Each wall is flat, endless, passes through zero and stands at right angles to its row. A trip goes straight from one point to another. List the walls that it crosses, first one first.
In the rows, 128 means zero.

Walls:
(1): [121 109]
(2): [ 74 109]
(3): [ 70 160]
(4): [ 55 105]
(5): [128 160]
(6): [116 176]
(7): [162 169]
(8): [140  92]
(9): [66 74]
(10): [167 118]
Trips:
[ 91 153] to [74 85] => 1, 5, 6, 8
[175 149] to [173 137] => 8, 6
[183 131] to [127 147] => 6, 8, 3, 10
[168 165] to [182 182] => none
[131  99] to [182  92] => 4, 2, 9, 7
[143 145] to [214 172] => none

Walls:
(1): [131 135  70 158  64 139 109 152]
(2): [111 134 168 162 143 138 124 120]
(3): [109  95 150 135  94 110 116 125]
(4): [119 221  48 117 128 131 136  70]
(5): [140 145  97 120 141 145 154 204]
(6): [ 94 121 159 115 126 126 146 140]
(7): [ 66 143 155  81 209 175 148 148]
(8): [108  75 110 113 157 135 144  77]
(9): [114 137 129  65 113  90  62 200]
(10): [139 113  91 180 140 134 162 147]
(11): [186 158 167 179  46 135 100 127]
Trips:
[157 133 126 148  52 166 169 103] to [128 160 126 105 112 125  93 126] => 10, 9, 3
[132 130 163 167 168 147 104 114] to [180 144 107  76 176 144 155 149] => 11, 5, 4, 2, 9

Walls:
(1): [ 65 110 176 133  99 110 118  99 131  90 166 151 148 164]
(2): [155 154 141 146 156  98 153  73  83 139 125 129 152 192]
(3): [106 103  74 112 126 156 108  84  82 170 148 145  97 107]
(4): [ 77  75 101 156 201 157  74  76 137 110 149 102 134 144]
(5): [ 95  90 173 122 145 144 102 154  98 136  56  56 145  86]
(6): [119 113 122 143 157 128 161 146 128  84 212 104 140 116]
(7): [143 157 148  82 113 111  96 172  61 166 105 192  81 105]
(8): [129 108 128 149 107 195 104 122 111 186 136 113 105  70]
(9): [ 71 207  96 127 124 108  70 128 172 127 103 169  84 148]
Trips:
[161 118  94 108 176 178  97  90 147 108  99  91 110 108] to [ 74 116  78 128 167 154 134 133  81 135 186 154 155 162] => 6, 2, 5, 1, 8
[148  70  85 167 123 134 111 129  77 161 144 113 114 132] to [206 171 162 120 134 167 144 128 134 171  79  86  96 153] => 6, 4, 3
[140 130  42 150 118 178 113 106  92 100 167 129 110  87] to [117 146 111 116 160 143 192 111 163 124 155 130  77 118] => 9, 8
[164 199 178 114  63 122 114 114 130 130 146  77 112 170] to [ 87 120 142 166 167 162 156 112 142  89 162 106 143 183] => 7, 6, 4, 9
